Each row of a before or after table is a point. One or more steps were done to the points. Then noise was added and the rows were shuffled. The steps act on how far a point lies along the listed directions, d1 being the first. Write out the steps. A step turns or swaps two directions, mirrors them in a line or flattens them onto one, adds a multiple of one to another, or multiplies one. Angles are multiples of 10 degrees, from the lower direction toward the higher: turns from -170 to 170, lines from 10 to 170 but not 90. Use the fewest steps. Two steps may share a direction if one is a turn and the other turns, adds or multiplies; they go together, in the order done. Otherwise the lowest direction goes first.
(in the rows, 128 means zero)

Directions:
(1): [ 78 107]
(2): [107 178]
Before (10 x 2):
[[138 148]
 [210  81]
 [140 189]
 [ 83 111]
 [111 152]
 [ 91  80]
 [147 125]
 [123 162]
 [ 59  80]
 [130  97]]
After:
[[138  35]
 [165 165]
 [104 128]
 [152 110]
 [ 64 144]
 [187 139]
 [105 148]
 [197 176]
 [110 152]
 [122 110]]
Steps: mirror d1 and d2 in the line at 80 degrees

Directions:
(1): [ 58 159 144 131  76 121]
(2): [124  69 151 196 109 130]
(3): [139 132 193 116 143  63]
(4): [ 70  81 128  97 177 132]
(5): [107 167 104 184 179 104]
(6): [128 101  70 119 102  64]
Before, 11 rows:
[[118 144 196 115 187 153]
 [ 95 150 130 130 124  62]
 [ 99 110 177 180 158 108]
 [147  99 139 110 149 121]
 [159 109 148 116  81  89]
 [137  98  87 173 161 161]
 [ 51 140  95 124 122 117]
 [100  93 110  95 117 120]
 [122 118 121 151 130  83]
 [ 89 130 170  69 104 110]
 [ 90 107 116 131 137 161]]
After, 11 rows:
[[ 90 101 109  89 113 119]
 [170  77 139 119 164 125]
 [ 65 145 144 151  96  59]
 [123 123 201 135 186 154]
 [119 108 127 164 126  85]
 [ 51 129 187  89  69 108]
 [  8 172 101 115  93 113]
 [ 89  98 186 200 145 108]
 [157  95 154 135  77  89]
 [171 105  71 144 190 163]
 [ 83 125 111 113 139 160]]
Steps: multiply d1 by 2; add 0.7 times d3 to d2

Directions:
(1): [139 136 176  92 115 183 108 152 114  47 170]
(2): [117 219 127 149 110 182 135 131  89 178 141]
(3): [102 144  78 193 142 127  73 183 131  83 106]
(4): [182 116 151 101 185 156  80 167 120 172  82]
Before (13 x 11):
[[154  68 138  72 161  78 152 101 142 186  93]
 [163 158 149  87  96 134 169  80  93 201 146]
 [124  81 101 129 121  56 187  67 153 184 109]
 [ 85 191 123 183 101 128 136 113 113 181 130]
 [128  43  88 153 162  96 129 131 162 162  79]
 [127 100 117 130 109  90 150  87 130 167 107]
 [ 80 135 119 112  62 114 214  63 150 134 148]
 [152  83 124 141 192  94  91 173 159 161  79]
 [181  41 129  78 164  71 169  86 161 177 107]
 [ 74  64  80 160 134  58 114 134 141  97 111]
 [ 92  57 102 100  73  42 178  57 156 102 142]
 [ 97 125 151 121  77 142 202  76 116 121 182]
 [144 147 123 146 131 129 129 115 119 155  92]]
After:
[[118  62  75 174 168 106 113 150 156 163  75]
 [ 53 115  41 186  78  64 125 117 145  68 131]
 [ 54 151  88 162  62 115 191  90 148 109 146]
 [ 79 128  67 194 152 106  71 173 114 130  99]
 [ 92  94  63 172 116  50 162  94 159 149 107]
 [140 105 137  91  79  86 191  63 120 144 156]
 [ 69 136 125 157  73 137 186  90 124  84 183]
 [107 185 147 147 109 132 158  92 110 205 137]
 [150 128 137 134 129 122 142 100 127 159  93]
 [109 105  96 150 103  83 139  97 134 144 105]
 [141  30  76 137 146  38 148 111 179 100 104]
 [155  79 128 137 191  94  92 169 160 169  79]
 [117  51 104 111 148  50 138 112 164 123  99]]
Steps: turn d3 and d4 by 40 degrees; turn d2 and d3 by -50 degrees

Directions:
(1): [119 163 219 114 130 175 174 126 101 100 157 110 154  69]
(2): [125  71 153 167 173 123 125 106  46 110 158 138 160 191]
(3): [123  65  93 150 185 184 136  91 136 144  83 104 130  62]
(4): [186 129 158 151 174 114 135 213 111 174 101 177 113 104]
(5): [156  83 180 121 103  58  81  76 127 158 149 119 102  76]
Before, 13 rows:
[[128  85  97 151 138  92 104 108 106 104 122 138 113 199]
 [133 106 148 126 115  70 105 130 108 145 117 149 143 138]
 [136  75  86 149 165  97  96  99 110 171 135 160 128 137]
 [ 98 120  25  99  92 150 110  97 220 146  68 100  77  96]
 [128 117 125 155 144 119 137 141 106 113 126 142 147 206]
 [150 100 221 118 175 120 146  94  77  89 187 125 152 142]
 [119 165  55 125 127 165 145 157 220 161  38 115  86  74]
 [135  83  97 169 180 172 145 127  91 103 123 151 165 224]
 [103 124 206 168 158 136 159  63  59 101 165 130 159 148]
 [138 145  87 116 112 130 116 144 168 164 105 105  89 105]
 [144  44  90 166 165  97 118  95  85 134 132 155 109 181]
 [109 116  91 125 112  71 102 109 143 139 126 136  99 172]
 [136  57 109 164 140  75  97  95  94 149 147 136 118 201]]
After, 13 rows:
[[167  67  64 129 202 129 115 121 176 155  78 135  97 109]
 [108 119 124 129 134 172 151  91 160 117  99  93 137  90]
 [132 170 171 119 106 120 135 153  97 124 168 116 124 164]
 [107  75 115 133 153 210 150  44 141  97 116  88 158 100]
 [130  73  70 175 173 119 113  69 156 175  67 135 100 100]
 [130 135 142 120 140 136 146 162 129 145  85 142 149  84]
 [118 152 190 111 127 129 155 129 128 130 137 124 118  66]
 [122 148 249 109  79  85 128 117  63  97 206 134 129 166]
 [135  89 157 146 183 192 183 104  95 119 122 124 128  57]
 [ 94 189 196 129  84  98 145 130  79  76 182 130 147 231]
 [128 114 169 128 149 165 154 101 123 102 110 105 119  54]
 [139 101 173 143 174 183 172 122 122 151 112 110 127  38]
 [126 123 157 141 183 171 159 124  87 143 148 149 157  79]]
Steps: multiply d1 by -1; swap d2 and d3; turn d4 and d5 by -80 degrees

Directions:
(1): [112 190  90  85 222 146 120 186 104 154 104 190  65 149 151 191 129 149
 146 138 134 138 124 139]
(2): [186 137  64 142 112 207 135 103 203 117 154 149 128 122  86 198 147  86
  78 118 105 106 128 166]
(3): [106 149 108 163 114 141 137 212 157 123 142 130 140 155 125  70 172 118
 155 223  48  92 101 130]
(4): [146  89 120 115 186 123 128  96  64 162 134 166 195 187 134 100 179 105
  50 116  86 152  83 123]
Before (10 x 24):
[[164 106 148 120 162 140 117  48 103 112 118 142 134 126 120 173 112 124
   88  53 165 142 155 132]
 [138 107 131 161  60 141 138 117 196  90 161  88 161 121 115 103 145  97
  130 161 110  90 134 139]
 [148 133 129 166  56 139 135 143 208  86 139  95  89  55 122 137 106 125
  188 137 153  93 164 137]
 [142 123 125 146  91 157 139 134 171 117 142 132 117 137  96 142 129 109
  110 141 126 117 141 142]
 [115 140 125 144  88 104 128 163 151 125 112 112 103 128 131 113  85 153
  153 125 138 125 135 116]
 [123 164  98 136 122 166 130 184 169 109 136 130  92 111 126 165 124 133
  158 158 109 102 141 130]
 [102 208  65 144 116 189 132 246 224 105 107 133  32 109 116 175 121 130
  204 189 107  89 149 174]
 [159 110  99 138 118 163 150  88 159 105 147 132 154 114 107 156 142  94
   72  97 103 121 136 134]
 [113 140 137 178  78 146 124 146 165 109 127  96 116 105 120 116 114 145
  166 158 117 120 136 131]
 [105 128 139 150 128 116 132 145 119 125 134 116 144 161 145 100 134 142
  127 138 118 125 103 109]]
After:
[[ 94 124 159 163 119 111 118 146 101 131 117 109 141 136 144  77 127 154
  154 158 109 142 114 112]
 [108 132 134 137 105  89 127 164 123 135 107 117 114 141 142  95  90 157
  147 125 134 134 126 108]
 [117  90 155 143 104 102 133 120 126 114 149 103 188 154 141  62 159 110
  118 161 101 114 110 119]
 [ 47 157 131  99 233  82 121 248  37 170  77 168 108 198 185  59 163 157
  172 187  84 152  88 120]
 [145  89 122 129 142 130 147  83 108 123 140 136 181 138 124 116 154 100
   61  97  96 138 119 116]
 [105  85 186 137 136  51 127 137  63 135 118 115 156 123 172  36 138 145
  159 135 133 142 116  92]
 [ 95 138 133 115 180 111 124 185  75 140 122 147 132 154 160 105 144 148
  140 158  98 135 111 103]
 [119 147 118 157 109 145 134 150 163 112 140 113 118 140 131 136 123 139
  138 138 124 110 118 124]
 [123 101 151 130 131 117 136 133 103 140 131 141 149 170 122  96 144 118
   96 140 117 140 118 121]
 [168  92 153 131 139 138 120  35 111 105 124 127 146 120 115 162 110 118
   85  50 164 138 157 132]]
Steps: add 0.3 times d3 to d1; swap d2 and d4

Directions:
(1): [165  86  96 120  76 136 113 106 141 154 112 110 139 131 136 199 145 153
 111 205  54 125  75 179 139 141 163  93  55 100  99 124 140  76 120 133
 167 131  61 112 108 204 119  73 111  80 124 220 102 162 150 127  81  64
  92 130 179 176 152 102 150 177  85  76]
(2): [145 185 194 145 128 145 133 153 131 112 167 159 115 197  45 117 126 132
 121 105 184 156 152 134 171 161 144 122 136 156 143 221  90 210 182 136
 118 157 116 163 185 194 130  40 110 140 146 189 109  71 134 203  71  53
 104 130 122 117 119 144 125 151 142 128]
Before, 13 rows:
[[137 124 144 159 103 142  97 146 150 130 140 125 123 156 106 113 139 131
  133 135 123 130 132 142 144 181 152 100 108 147 127 154  98 134 161 125
  131 154 106 145 148 187 145  56 109 106 131 204 124 119 140 140  91  88
   99 130 119 149 114 133 113 163 109 100]
 [136 121 118 132 106 135 143 141 107 144 122 125 120 144 119 139 136 122
  121 174  92 118 116 144 132 140 153 132  98 118 118 123 151 120 124 126
  152 142 113 146 102 145 138  89 140 118 132 153 144 130 130 114  93 103
  139 144 140 145 141 126 131 129  96 124]
 [103 119  95 130 108 145 126 120 126 145 110  92 121  87 184 124 145 120
  106 118 124 117 137 114 106 114 120 128 130 112 125  72 136  86 101 138
  130 109 140 100  64  95 140 190 137 131 104 114 163 156 126  74 164 180
  151 128 124 145 142 104 114  95 134 150]
 [143 110 109 124 111 125 127 119 125 136 126 122 125 141 136 161 135 152
  117 155 100 125  89 144 115 126 145 112  83 113 101 132 144  91 131 149
  147 124  87 125 124 156 128 103 142 102 106 167 127 150 128 111 110 104
  116 145 146 150 119  94 134 154  92 111]
 [150 127 151 131 110 136  98 150 124 160 122 122 143 143 122 165 110 128
  124 136 104 124  80 161 128 143 144 113  92 119 116 132 121 117 121 145
  154 141  82 137 148 176 156  95 134 113 138 181 120 126 138 137 117  91
  108 137 151 159 141 134 153 156  95 118]
 [115 200 214 138 154 141 132 176 132 126 180 143 115 164  66  69  96 101
  121  52 231 152 199  95 149 152  93 135 184 182 165 207  87 249 181 135
  108 151 184 170 186 132 142 119 141 175 147 120 127  48 109 193 116  98
  144 127  77  82  99 145 112  90 169 169]
 [112  89  79 112 121  85 141  95 133 147  87 112 117  89 186 153 106 139
  119 144  72 109  91 126  92 104 102 126 114 104  90  51 167  61  87 112
  136 106 124  98  84 109 104 190 140 123 104  91 146 154 127  74 154 187
  150 128 148 132 145 121 127 120 130 117]
 [156  73  84 107  84 124 130  85 139 169 110 117 138  95 167 184 147 127
  119 181  39 104  95 165 121 114 143 100  82 100  88 102 169  38 102 134
  159 122  81  87  97 167 112 127 121  74 127 189  95 165 161  90  86 126
  125 137 182 164 147 101 160 141  91 117]
 [113 197 203 139 172 154 127 181 121 116 173 162 107 204  71 118 135 125
  147  66 225 175 187  83 152 128 123 139 161 171 166 207  65 210 171 126
   97 152 154 173 185 142 126 100 137 147 138 119 138  73 122 199 129  94
  121 125  80 103  99 168 132 118 163 155]
 [169 129 156 114 113 127 129 122 150 123 124 157 135 155 106 157 125 140
  121 154 121 150 116 147 153 151 141 127 113 127 117 182 101 128 144 152
  129 137 101 132 145 218 118  58 118 106 163 218 112 103 141 162  69  50
   91 140 146 158 143 134 118 174 126  94]
 [110 190 224 142 158 150 141 154 120  88 165 156 121 198  43  68 115 127
  130  84 221 154 180 113 154 148 114 149 187 152 184 183 105 219 170 144
   98 158 179 162 188 124 149 104 114 165 139 121 124  52 124 192 116 103
  127 132  98  84 110 172 107 124 153 169]
 [141  76  81 107  90 124 118 116 151 151  89  93 126  94 163 165 139 150
  123 178  49 110  90 173 119 122 149 109  76 102  82 113 158  84  79 145
  145  99  78 105  95 152 115 138 143  88 139 165 132 175 151 100 128 110
  123 123 178 172 143 107 144 142  92  86]
 [192 112 117 139  93 143 120 107 142 144 131 119 119 158  89 213 146 142
  113 200  99 139  77 201 137 153 173  93  76 108 103 175 136 115 155 144
  161 150  34 126 127 200 135  17 100 101 158 233  77 142 157 162  59  48
   96 135 177 160 169 114 154 182 106  96]]
After, 13 rows:
[[ 93 113  99 122 146  79 150 110 121 129  96 126 111  95 174 116  96 125
  122 100 116 115 119 103  89  94  85 146 148 117 111  67 154  97  96 109
  117 111 149 105 100  79 109 204 149 150 111  52 159 135 115  86 171 210
  166 125 119 111 132 132 120  97 154 144]
 [142 171 221 143 125 155 131 144 129 101 165 150 128 209  29 108 123 147
  119 129 187 164 151 145 173 165 139 130 140 139 168 202 105 199 175 154
  119 167 135 156 189 194 147  49 102 139 139 194 105  64 138 202  74  40
   97 134 131 118 126 160 116 157 127 131]
 [132  70  71 107 105 112 137  88 135 166 105 114 141  67 201 158 139 112
  128 154  47  96 106 138 105  99 120 117 111 105  96  67 174  33  85 129
  145 106 110  79  82 111 111 190 138  88 122 125 116 167 153  62 130 184
  154 136 163 147 141 105 150 111 107 139]
 [178  94 113 108 100 121 122 102 149 139 100 142 143 126 142 176 133 143
  114 182  78 139  92 156 138 136 140 121  95 108 106 140 124  82 121 150
  145 127  93 109 117 204 114  84 125  94 159 208 115 131 143 133  81  69
   91 146 162 174 153 124 125 171 107  81]
 [136  97  91 119 117 120 124 119 129 133 120 116 128 127 157 159 134 146
  128 146  97 113  90 134 100 111 133 119  96 109 103 105 150  78 114 144
  148 116  97 114 112 124 132 139 149 104 101 139 138 165 118  91 135 132
  126 147 141 149 118  91 130 143  96 121]
 [135 180 197 139 139 166 115 172 131 127 168 162 113 216  57 161 145 138
  135 109 188 170 157 116 165 142 148 115 112 158 150 224  72 193 178 130
  123 159 113 169 178 201 116  52 121 117 136 188 116  87 135 211  88  34
   92 126 114 134 113 156 140 156 139 120]
 [133 110 109 129 107 132 139 140 109 146 117 116 124 129 138 135 135 117
  123 174  88 111 111 140 117 130 153 138 100 112 120 108 155 107 118 126
  155 138 124 143  89 128 138 104 147 117 134 133 145 139 126  98 110 124
  142 142 138 148 144 121 125 124  92 126]
 [149 189 209 136 118 147 123 165 145 140 174 140 122 185  45 114 102 115
  111  94 196 154 170 133 171 171 119 111 139 175 146 239  82 236 191 139
  127 170 130 166 188 205 133  57 120 147 147 205 101  56 126 214  65  30
  107 132 110 113 114 129 125 132 144 129]
 [149 110 129 126 114 129  97 144 125 160 116 117 143 120 148 170 111 126
  132 140  88 119  72 158 119 134 141 115  92 111 116 108 133  87 101 141
  154 131  81 124 134 152 151 123 141 105 135 163 125 146 132 118 140 115
  109 133 155 165 146 128 153 151  86 111]
 [ 92 142 116 136 125 145 132 134 121 130 128 105 111 101 167 104 141 110
  111  84 160 121 160 102 110 119 111 137 157 131 142  91 125 120 112 133
  111 113 164 112  82  81 142 192 141 153 106  94 166 136 115  89 167 185
  157 127 107 129 133 117 105  85 150 168]
 [120  79  69 107 107 116 129 119 149 139  87  86 122  71 187 139 133 140
  132 155  62 102 106 149 103  99 130 127 105 106  89  86 165  81  63 141
  136  89 108  99  86 103 120 187 160 104 135 110 148 177 148  80 165 163
  143 119 160 159 137 110 136 115 105 109]
 [134  96 114 145  89 137  95 133 156 144 124 107 130 135 128 133 149 133
  129 160  96 124 118 146 138 174 150  93  90 130 118 129 116  98 137 121
  138 143  98 131 123 176 146  77 109  93 127 201 126 145 137 112 102  96
   97 130 137 162 114 119 117 164 100  87]
 [181  68  65 125  91 134 115  94 142 150 100  98 126 106 147 226 148 145
  117 220  55 121  56 200 113 132 163  97  68  90  91 113 161  61 115 139
  168 132  42 101  88 155 135  79 112  91 141 200  90 182 153 110  96 100
  106 135 188 170 178  97 159 163  92  96]]
Steps: turn d1 and d2 by -40 degrees

Directions:
(1): [127 125 163 147 147  95  74 162 167 111 108 155 168  79 138 156 116 133
 108  97 124  57 148 131  87 170  93 142 162 130  95 108 148 137 157  69
 129 135  74 105  86 135 122 117  88 130 141 113  74 178 183 151  71   7
  87 122 168 101 153 138  98 165 164 122]
(2): [ 84  82 170 108 145 182 142 132 163  97 151 119 147 179 138 157  82  52
 150 130 119 162 175 125 119 189  76 157 183 159 137  94  93 160  90 120
 167 100 155 143 128 104  87  78 168  67 120 131 124  93 107 103  94 115
 113 190 137 194  87 162  92 116 120  75]
(3): [135 103 170 105 109  91 150 167 104 122 123 111 159 106 145 149 232  53
 100  88 150  98 145 132 119 114  91 103 135 165 132 101 129 124 210 122
 111 139 117 156 173  71 107 119 242  85 110  99 150 154 149 143 157 133
 154 143 134  81 141  77 174 103  91 141]
(4): [102 120 141  97 160  98 118  75 162 113 103 129 109  95 143 101 148 117
 100 136  30 108 108 172 108 146 156 141 122 139 190 117  76 125 129 103
  68 153 184  87  85 145 149 141 158 157 118 126 104 133 213 115  84 212
 147 160 178 182 150  65  99 104 134 117]
Before:
[[136 148 153 140 128  75  94 144 135 130 109 140 147  51 147 145 171 148
   74  94 118  60 126 143  90 117 128 117 120 123 111 120 151 133 178  82
   87 147  96 110 107 146 147 131 124 161 133 106  88 188 182 155 114  66
  115 117 152  98 172  73 140 154 163 158]
 [ 96 129 151  99 125 110 148 128 115 114 122 108 117 141 146 119 173  76
  138 120 105 151 126 137 131 112 113 127 123 160 147 124 106 130 146 147
  109 139 164 135 158 101 119 138 213  97 106 135 141 117 140 124 148 210
  163 153 133 150 117  88 151  93 109 128]
 [ 94  98 162  73 138 106 141  86 163 125  96 120 120 113 130 108 178  79
   92 115  46 118 122 171 115 124 135 136 126 157 197 106  75 130 146 109
   75 152 183  94 110 113 129 124 209 123  99 129 133 130 211 114 107 242
  153 181 167 176 134  47 126  90 108 116]
 [113 124 138 141 132 112 116 121 146 118 120 138 116  99 131 131 115 147
  111 124  96 116 123 150 110 155 130 138 139 131 145 140 129 121 146 111
  114 131 138 103 112 145 132 142 114 136 124 137 108 133 167 141 104 126
  119 139 157 137 134 135 108 140 139 104]
 [111 122 125 106 143 126 153  81 132 144 126 123 113 161 120 115 150 109
  125 166  84 163 111 145 116 140 148 124 112 131 172 133  88 132 105 150
   94 120 188 139 126 131 129 132 151 127 130 143 139 107 125  96 120 216
  143 158 139 179 128  90 110 100 118 118]
 [115 118 140 140 106 171 140 154 120 132 154 117 143 166 132 148 101 113
  151 127 185 162 170 106 127 126  91 123 158 133 110 138 131 154 104 138
  175 106 114 140 144 102 108 111 139  84 113 132 132 108  94 122 143  87
  119 144  84 119  97 161 129 134 121  96]
 [139 138 123 130 111 151 151 136 101 145 130 128 121 135 123 126 127 134
  121 138 151 151 117 116 136  99 134 112 123 119 114 131 142 134 120 146
  141 132 127 144 140 116 135 146 120 136 135 124 148 127  99 143 157 143
  158 102 108 118 113 143 138 116 132 139]
 [131 123 146 137 115  93 119 138 124 125 121 132 137  99 132 158 155 117
  115  95 127  96 138 138 113 130 115 112 118 138 127 132 124 139 146 112
  113 133 119 127 134 108 120 116 127 120 129 120 103 160 132 134 136  82
  129 124 135  94 116 123 132 124 124 126]
 [126 123 127 122 129 101 116 111 123 125 114 118 129 102 137 118 156 142
  119 143 118 112 113 138 128 117 156 114  97 141 125 149 132 123 146 126
   87 129 132 131 138 127 138 147 127 142 108 120 137 141 144 134 126 160
  132 118 132 116 123 125 124 112 130 140]
 [145 124 149 152 135 103 101 196 127 141 107 145 176 115 133 170 157 127
  134  93 170  86 162 115  87 136  87 121 144 138  90  94 157 134 189 105
  156 124  60 142 134 108 119 108 115 106 134 105 115 188 133 158 132   7
  112 109 123  71 143 155 145 141 136 124]
 [138 117 153 134 105 136 144 164 121 134 143 107 156 148 125 154 156  93
  125 127 178 129 147  99 146 130  87 121 149 144 120 121 147 130 153 127
  151  96 112 157 162  90 105 113 162  97 119 129 158 121  87 135 139  91
  125 133 113 105  99 153 163 106 120 111]]
After, 11 rows:
[[145 132 123 138 111 125 149 146 100 158 139 128 144 163 111 145 159 120
  136 142 180 150 128 107 123 120 115 105 117 123 105 139 149 130 136 157
  139 106 114 173 163 111 112 124 128 104 140 134 151 128  71 122 159 110
  123 117 103 100 125 134 146 129 116 140]
 [134 174 105 146 110 106 120 144  95 141 120 129 109 128 124 113 131 171
  150 127 155 139 105 112 143  81 140 117  98 115  95 161 160 116 133 155
  130 138 108 130 150 138 141 163 101 141 130 146 133 134 106 144 166 137
  137  88 106  96 128 133 159 137 138 158]
 [118 127 137 117 133 147 140 114 130 131 121 133 119 126 132 122 115 122
  113 141 102 142 118 135 120 126 136 129 135 126 139 119 114 141 108 125
  123 138 151 122 111 125 137 141 125 142 132 124 127 127 139 135 120 161
  155 127 137 157 117 127 108 111 142 121]
 [142 148 125 128 128  88 118 103 136 142 107 121 118  94 127 106 167 158
   95 145  92  98  95 137 137 112 157 124 106 123 166 142 125 108 151 112
   81 133 146 103 110 140 156 160 123 175 122 135 132 140 168 137 112 167
  142 115 151 125 140  94 146 101 144 132]
 [121 149 122 153 131 153 109 124 142 133 141 138 124 125 128 141  66 172
  124 134 137 134 136 120 116 133 135 139 131 104 101 137 147 149  86 116
  142 113 116 119 105 170 138 113  57 153 142 137 100 130 101 128 115  70
   96 124 116 153 125 149 110 163 171 130]
 [124 141 116 132 165  98  98 111 150 143  89 147 122 106 132 116 131 170
  126 134  70 106 116 153  91 133 158 135 111 122 158 113 107 124 140 110
  101 144 135  93  85 157 160 139  89 168 130 125 102 165 183 133 103 132
  134 122 149 145 155 114 111 120 148 118]
 [119 120 122 136 130 138 115 119 130 123 130 123 132 134 129 129 100 148
  145 153 142 136 129 121 134 134 141 127 114 134 104 152 139 136 109 132
  125 109 123 139 137 133 125 130  88 129 116 131 136 121 102 127 120 122
  111 121 117 131 100 174 106 126 140 122]
 [124 119 138 148 112 133 134 152 123 123 138 129 126 126 125 147 118 131
  126 118 151 136 139 127 124 144 108 128 144 133 118 141 150 124 150 132
  148 115 117 135 147 122 115 129 126 107 125 137 131 123 114 143 136  97
  116 132 126 111 117 163 131 143 125 107]
 [130 138 120 142 120 106 116 112 128 132 122 137 115 108 123 140 120 154
  125 118 112 115 122 140 123 124 144 119 105 121 134 150 120 135 110 123
  112 132 133 114 119 134 134 127  84 145 134 135 100 145 123 126 132 106
  127 116 130 116 112 135 118 128 136 125]
 [166 150 100 155  79 143 134 171  94 171 129 134 137 148  89 135 118 179
  141 113 225 140 128  88 158  65 125 107 107 102  69 155 193 120 133 156
  172 117  60 148 166 122 122 133  73 124 133 141 164 134  61 148 190  73
  109  77  70  53 116 170 178 159 123 162]
 [119 131 143 117 122  97 126 114 125 133 113 120 124  96 147 112 181 124
  101 120 102 110 129 152 108 104 137 111 123 137 164 139 102 131 154 113
   88 151 146 100 115 115 146 150 179 135 102 119 116 145 198 130 127 174
  154 143 130 116 147  63 136 112 121 121]]
Steps: multiply d1 by 0.4; turn d2 and d3 by 120 degrees; multiply d4 by -1
